Rows are points. Any point is a mix of the corners, with weights that add up to 1. It lies inside the corners' shape when no weight is negative. Is each point inside? If not, which corners have a negative weight?

Corners:
(1): [ 59 -74 -15]
(2): [-61  29 -17]
(3): [-3 28  7]
(4): [-25  63 -45]
Points:
[-21  49 -32] => inside
[-49  24 -17] => inside
[-7 -4  6] => outside (4)
[ -4 -11 -17] => inside
[  7  -2 -44] => outside (3)
[ -7 -10 -26] => outside (3)

Corners:
(1): [-32  70 -17 -21  -7  42]
(2): [  3 -17  -9 -11 -32  27]
(3): [ 45 -24 -44  56  50 -29]
(4): [ -7  35 -43 -62  -2  18]
(5): [-41   2  -9 -36   7   3]
(6): [ 66 -35  10  41  20 -63]
(7): [ 65 -28   2  30  77  -8]
Points:
[ 42 -15 -10  14  26  -3] => outside (5)
[  7  19 -31 -36  12  10] => inside
[ 21   8 -14  -5  31   8] => inside
[ 43 -25  -4  35  55 -13] => outside (4)

Corners:
(1): [  7 -24 -14 -40  58  23   1  -2]
(2): [ 76 -28 -23  49 -40  95  75  61]
(3): [  7  -6 -33   1   0   2 -81  44]
(4): [-13  25  16 -21  34 -49 -28 -13]
(5): [-16 -37 -21  34   8 -59  47 -45]
(6): [-12  15 -73  -7  -1 -34   9  13]
(7): [-45 -19   5  -7   1 -55 -19  29]
(8): [-24 -17   1  14 -80 -20 -24   0]
(9): [-19  -5 -12  34  24  35  25  10]
Points:
[ 13 -10 -18  15  -5   3  22  13] => inside
[-27 -12 -31   5   4 -27 -17   0] => outside (2, 4)
[-19 -10 -15   2   2 -24 -17  20] => inside
[-36  -8  -8  -7   6 -39 -34  -2] => outside (2)
[  8 -21 -14  -8   4  40  20  29] => outside (3, 4, 5)

Corners:
(1): [ 16  56  -2   2  15 -44  53  -3 -30 -36   7]
(2): [ 75 -60  60 -17   4  29 -13  66 -47 -59 -10]
(3): [ -5  10 -10  54 -28   8 -95 -84  -6  -4  14]
(4): [ -9  31 -35  19 -20 -12   6   5 -32  19 -24]
(5): [ 15   0  73 -36 -43 -74  37 -64  42  40 -49]
(6): [-33  15  41 -73 -19 -13  30  13   5  -9 -20]
(7): [ 33 -70  26  14  31 -30  41  16   2 -37  63]
(8): [-20 -46  51  19   8   5  66   5 -18   0 -89]
(9): [ 21   1 -15  63  55 -26   1  72  52  -8 -17]
(10): [ 37  20 -19  21  26  17  42 -64  -8  21  38]
(11): [ -4 -29 -81  -7  27  -9  21 -41  71   3 -36]
(12): [  7 -20  13 -40  28 -15   2 -40 -57   7 -56]
Points:
[ 27 -33  17  19  16 -13 -13  25 -10 -24 -26] => outside (6, 10)
[  3 -12  35 -20  -3 -32  48   7  -1  -1 -45] => outside (3, 10)
[ 14 -15  18 -13   2   1  10 -59 -15  -6   0] => outside (4, 9)
[  9 -18  27 -18   3 -18  32  41  -8 -15 -35] => outside (3, 10)
[ -5 -21  29 -26 -23 -26   7 -34 -20  -8 -38] => outside (9, 10)
[ 15   2   9 -34 -24 -22 -19 -17 -25 -22  -1] => outside (8, 9, 10)
[ 14 -17  -3   3  18  13  16  10 -17 -21 -12] => outside (5)

Corners:
(1): [-57  24 -37 -21 -55  42  18  26 -40  33 -22  44   4 -15]
(2): [ -5 -36  31  31   4 -41  11  20 -29 -42  49 -12 -14  33]
(3): [ -9  14  41  26  62  50  24   8 -63  -8  12 -14  -7  42]
(4): [ 14 -10  21   2 -14 -46 -25   0 -18  19  -6 -36  59 -39]
(5): [ 14  29  28  44 -58   2  34 -17  14  -4 -40   8  47 -48]
(6): [ 10 -27  37 -22   8 -45  44 -47  25  62 -35  38  44  36]
(7): [ 15  42  12  48 -14  28 -43 -30 -26  -9  48  -7 -75  -2]
(8): [ 21 -46 -26  43  36  22  -4 -39  16 -22  45 -14 -78 -69]
(9): [ 27  48 -58 -19 -26 -36 -37  27  -2 -29 -40 -20 -62  50]
(10): [-41 -95  51  49 -53  52  22  -9 -51  44 -51  -5  82 -19]
(11): [-18  17  -4 -18 -62  41   3   0  21  -2  -2  27  62 -23]
(12): [ 50  36 -24  54  38 -45 -44 -53 -34 -13 -22 -11  30  27]
(13): [-40 -28  14  29  51 -38 -14 -38  39   5 -12 -50  22 -30]
(14): [ 52   8 -65  65  40 -47 -21 -43 -19  49  20 -70  20  33]
(15): [ 24  46  16  17  45 -39 -26  42  25 -12  35  35 -40  44]
Points:
[ 13 -15  -1  25  21  -2 -12 -26   2   8   6 -11   3  -5] => outside (1, 2, 5)
[ 11  10  -8  20  -5  -1  -4 -10 -19   5  -5  -2   3   4] => outside (13)
[ -1  -6  20  27   1  -4   4 -15  -7  12   7  -3  24 -14] => outside (9)
[  9  -3  45  -1  13 -51  15  -3  14  14 -32  11  54  38] => outside (1, 7, 8, 14)
[ 36  36  -5  31  21 -20 -12 -28   6  -2   1 -16  -4   1] => outside (1, 2, 10)
[ 26  37  10  -5  17 -20  -2 -25  28  -8 -19  10 -16  -7] => outside (1, 2, 10, 14)
[ 11   3  13  13  -6 -29   0 -10  -3  13 -25  -9  56  14] => outside (1, 7, 8)

Corners:
(1): [-51 -12   2  -6  30 -19   0  -7  42 -19  25 -17 -14 -17 -12  13 -21  10]
(2): [-28  20  -9  42  29  22   2 -16  13 -28  29  -7 -31 -26  -6  30  -1  14]
(3): [-38  29 -39 -63   0  24   6  41  19   7  -9 -25 -27  51  46  42  13  55]
(4): [ 31  -1  22  33  14 -17  23  22 -25   1  10  -7  18  -6  -7 -95   1 -51]
(5): [-76   9  10   6  12  38  -8  -3  51   3  50 -13 -53  -5   5  46 -13 -25]
(6): [ 14 -44  21  15  11  -6  37  -7 -44   9 -24  47   9  35 -24 -53   6 -38]
(7): [ 23 -26  -3  18  13  -4  12  40 -41  -5   0  39  66 -12  25 -38  10   8]
(8): [ 14 -20  13  34 -22  11  -7   0   5  19 -12 -12  42  43  -3 -27   7   0]
(9): [-27  33  -1  19  65  -3 -41 -22  43   0  20   0 -12 -19  -1  51 -17 -29]
(10): [ 46 -20 -32 -35 -25 -13  23   7 -37 -17  20  32  27  32 -16 -10 -10  11]
(11): [ 24 -14 -11  -3 -12 -15  21  11 -57  27   0  42   2   9  33 -48  -3  19]
(12): [ 30  -7  33   5  36  -6  53   0 -17   2   4  44  29   9 -13 -41   0  10]
(13): [ 30 -30  26  29   5 -16  14  -8  25 -21   1  14 -33 -38 -17 -11   8 -34]
(14): [-54  57 -65 -59 -32  55 -15  22  38 -44 -13  -6 -27  29  13  33 -23  52]
(15): [ 36 -31  24  13  28  30  14  26 -49   4  -9  -5  42  -1 -22 -45 -29 -30]
(16): [-19  -4   7  14  25  29 -21 -30  -2 -18  37   1 -11 -52 -24 -21  20 -41]
(17): [-18  29  18  11  28   1 -12  -7   4  31  18 -22 -21 -41 -38  13  21 -15]
(18): [ -4   5 -17 -37 -15  22  31  -1 -54 -28 -14   8  33  30  39  11  23  20]
(19): [ 35  -5  40  18  22  -9   3  14 -48 -22  21  16 -15  -8 -14 -10  -2   6]
Points:
[  2  -1  -1   2   7   6   6   9  -4  -3   5   9   2   7  -6 -14  -5   1] => outside (18)
[-17   8  -9  -8   7  10  11   2  13 -11   3  -6  -7  13   0  12  -5   3] => outside (7, 11, 16, 19)
[  2 -16  20  15  40   3  12  -1 -11 -17  21  10   5 -15 -11 -11  -3 -34] => outside (8, 11, 14, 17)
[  0  -1   5   2   9   1   7   4 -10  -2  -8  10   4   4  -3 -23   9  -3] => outside (2, 5, 10, 15)
[-10  -2  -1   4  13   7   5   0   1 -11  12   1  -5  -6  -2  -1   1   0] => inside
[ -2  -5  10  14  18  -1   0   3  -6   1  14   0   3  -4  -1  -9   1 -15] => outside (12, 14)
[-10   2  -6  -6   2  17   4   4  -9  -6   2   6   9  13   4  -1   1  10] => outside (4, 13)
[  2  -6   3  -9  11   9   3   6   3 -14  10   3   7  -4  -8   8  -5   1] => outside (2, 4, 6, 11)
[  5   1   2   2   7   4   7   9 -12  -5   7   6   2   6   0 -16  -1   0] => inside

Corners:
(1): [ -1   2 -40 -10  -7  47  49  -2 -15  22  42  22  40  37 -27   5  17 -29
  -5 -16]
(2): [-33 -33  31  21  30  15 -22  32 -13 -34 -24  -6  22  12  17  55 -19  44
  -8  -5]
(3): [-48 -54  58  21  -8 -34  53  46  31  -6 -23 -25 -15 -34  12  10  28 -47
 -13  21]
(4): [-39 -12 -54 -17  19  52 -26  23  -3 -43 -39 -19  -1   0  12 -26 -10  23
  40  17]
(5): [-13 -10  -6  26   0   5  -7 -12 -29  61  12  13  29 -16   9   7  14 -35
   5 -25]
(6): [-11 -51   1 -15 -22 -36  -2  33   8  25  31   6 -58  64   1  48   5  62
 -18  -4]
(7): [  4 -27 -42 -19  -6  27 -95  31  52 -74 -18   6   2  28   2  43 -19  -3
 -15 -26]
(8): [ 14 -19 -16  -8  22  14  -4  40 -24  26  17  -1 -30  11 -45 -20 -33  52
  17  56]
(9): [-19  43  -4  -8 -38 -10  -4  77  42 -24  -2 -48   3 -15 -40  -8 -15  25
 -17 -42]
(10): [ 28  -4  20  18  -3  73 -17 -11 -41   4   3  80  11 -56 -13  53  70  47
 -23 -21]
(11): [ 27  36 -33  -5 -12 -70  57  31  51  11 -40 -47 -18  13 -64  -2   6 -11
  -3   8]
(12): [ 16   9   7  10  35   5  -1  45  58  29   5   1  26 -38  10 -39  14   6
  27  26]
(13): [-38  21  31   6 -49  14   4   4  12   5 -30  25   1  61 -18  25  15   8
 -20  21]
(14): [-13  -7 -10 -12  18  -5  -9 -10  40 -28  23 -17  30 -13  13 -57 -10 -22
 -33 -15]
(15): [ -1  26 -54  69 -52  45   2  15   3 -82 -17  36 -16  24 -20  51   6  15
 -28   7]
(16): [ 26 -12  16 -15 -17  -4  13  11  13  -7   1 -38  25 -19  42 -14   0 -64
  15  -6]
(17): [  6 -23   2   8 -20   5   9  -6 -26 -55  -1  16  46  -3   9 -11  35 -65
  13 -13]
(18): [-34  15 -20 -45  22   9  19  24 -32 -27   6  35  19  -1  20  -9 -10 -21
   5  -8]
(19): [-33  38  47 -24 -24  -4  67 -33 -26 -18  53  12  11 -50  -6  13  -7 -39
  72 -73]
(20): [-70   0  -3 -19  41  30 -18 -16 -30 -50  21 -15   4  43  16   3   7 -67
  18  16]
(21): [-23  46  64  -2   2  16  14  55  19 -21 -35   1 -26 -11   2  -8  -4 -11
  25 -58]
Points:
[ -2   6 -12  -4  -1  20  -8  11  -2 -17   2  12  10  10  -8  10   3   4
   3 -10] => outside (3)
[-15   3   8   0  -7   3  21  19   2  -2   4  -2   7  -1  -6  -3   7  -8
   1  -3] => outside (7)
[ -9   2  -3   7 -10  20  -1  18   0 -23  -6   9   7  -2  -6  12  11   3
  -2  -7] => inside
[-11  -8  -7   8  -9  15  -9  27  15 -11 -14 -11  -4  12  -8  11   2   3
  -9   0] => outside (12, 17, 18, 19)
[-29  -9 -18  13 -17  13  -7  32   7 -43 -26   8 -21  43 -23  29   6  18
 -37  12] => outside (5, 12, 16, 19)
[ -8  -8  -7  -3  -5  12 -10  15   6 -28   0   3  12   7  -1   6   5 -18
   1 -10] => inside
[-19  -2  11   2  -5   1   2  22  10 -21  -9  -2  -2  -2   2   7   5  -8
   4  -2] => outside (1)
[-17  -1  11   1 -13   7   7  15   7 -10  -6  -1   7  10   1   8   7 -14
  -2   0] => inside
[-21  -5  -2  -2   2   3   1  26   8 -16  -3   0  -2  14  -6   6  -4   4
   3  -1] => outside (10, 16)

Corners:
(1): [-24 -37 -24   5   0  -9 -13 -37  63   0  19  24 -16  22 -24  32 -28   5
 -43   0]
(2): [-15   8 -21 -27  12  -6 -49  56 -42  40  18  58  28  63  52  -4  20  28
 -43  81]
(3): [ 10 -21  -7 -21 -31  32  16  10  30 -28   4   0  -8 -31   8  21  28 -21
  12  -6]
(4): [ 44   7  -5 -28  15  -6 -43  18 -44 -32  27  23  16   4  25 -10  13 -28
  25  18]
(5): [ -6  44  -2 -18  -8   1 -33 -32  16 -29 -24  15  21 -27 -17   4  24 -31
 -16 -70]
(6): [ 53  71  10  -7   2  36  -7 -25 -27  32  24  -6 -26  29  16 -16  16  18
   1  21]
(7): [ 10  33   6 -28 -29 -22  11  12 -67 -16 -27   1 -20 -15 -46 -17  29 -10
  -4 -43]
(8): [ 15 -40 -27  -6   1  45   1   4 -33  26  17  -4  -1   5 -11 -18  19 -46
  27  18]
(9): [-42 -33 -20  26  37 -79  15  -9 -33  25 -32  38   7 -41 -11   1  51  12
  17  25]
(10): [ -8 -36 -34 -18   7  36  17   9  30   7 -21  -7   4 -10  24  -8 -37 -10
 -39   6]
(11): [ -1 -28 -36  29 -16  26 -13  -4  39   9  25 -16 -28  31  13 -18   8   5
 -50 -39]
(12): [ -3 -17  12  -5 -39  66 -30 -33  14 -26  -8 -16   3  11  24  10  -2   2
 -28   7]
(13): [ 18 -21  49 -35 -18  24  15 -30  12  -9  20  -4 -20  -7  -9  -9 -17 -44
 -39 -53]
(14): [-17 -23  -8  75  -3  52   8  -1   6 -18 -23 -18 -39 -37  -9 -31 -16 -39
 -18 -20]
(15): [  2 -20 -44  14  52  -1  22 -56  16 -27 -16 -18 -29  11 -20  62  48  -6
 -26 -45]
(16): [-37   4 -54 -13 -11 -12  36 -44  40 -27  24  -9  12 -32  -9  38  36 -13
  -2 -13]
(17): [ -3   6  17 -10  -2  -8 -29  10 -39 -15 -14  95  85   4  28 -12   0   1
  46  -7]
(18): [-18 -32   1  16  36 -46   8 -20   7  15  22  -9 -18  26 -13  12   7  -8
  58  -1]
(19): [-20   7  -2  25 -15 -11 -18 -46  58 -11  22  -3  22 -56   1  47 -18 -27
 -22 -63]
(20): [-10   1  26  72 -17 -37   7 -32   8  22  -8 -23  -6  15 -43   1  30  15
  -7  35]
(21): [ -7  -2 -14  23  44 -28  -8  24 -44  10 -14   4  -2  -4 -32  -6  25  56
 -19  34]
Points:
[ -1  -9  -5   8   3   4  -7 -10  -4   1  -2   7  -4   2  -3   2  10  -6
  -9  -4] => outside (16)
[-12  -6  -6   7  -9  -1   7 -17  16  -2  -5   0  -8  -2  -7   8   9  -4
 -16 -17] => outside (4, 8, 21)
[  0   0 -13   7  -5  11  -3 -21   6   4   7  -6 -13  -2  -2   1  11 -14
 -24  -6] => outside (3, 17, 18, 21)
[ -5 -10 -14   7   6 -10  -4 -10  -6   2  -1  12   2  -4  -1   4  19  -9
   4   4] => outside (13, 21)
[  1  -2  -6   7  -2   8  -6 -13   3  -1   6  -2  -1   2  -5   6   8  -5
 -10  -4] => outside (9)
[ -8 -13 -15   8  10   0   0 -19   6   0   6   3  -3   7  -3   4  12  -5
  -9   3] => outside (3, 7, 19)
[ -9 -10  -9  16   8 -12   1 -20   1  -1  -6   5   0  -6  -9  12  21  -3
  -7  -4] => inside
[  5 -11  -4  -8  -1   8  -1 -14   2  -9   8   7  -1  -4   5  14   9 -18
   0  -1] => outside (5, 11, 21)
[-11   1  -9  10  -7  -2  10 -22  19   0  -2 -14 -21  -7 -17  11  14   2
 -28 -19] => outside (4, 8, 17)
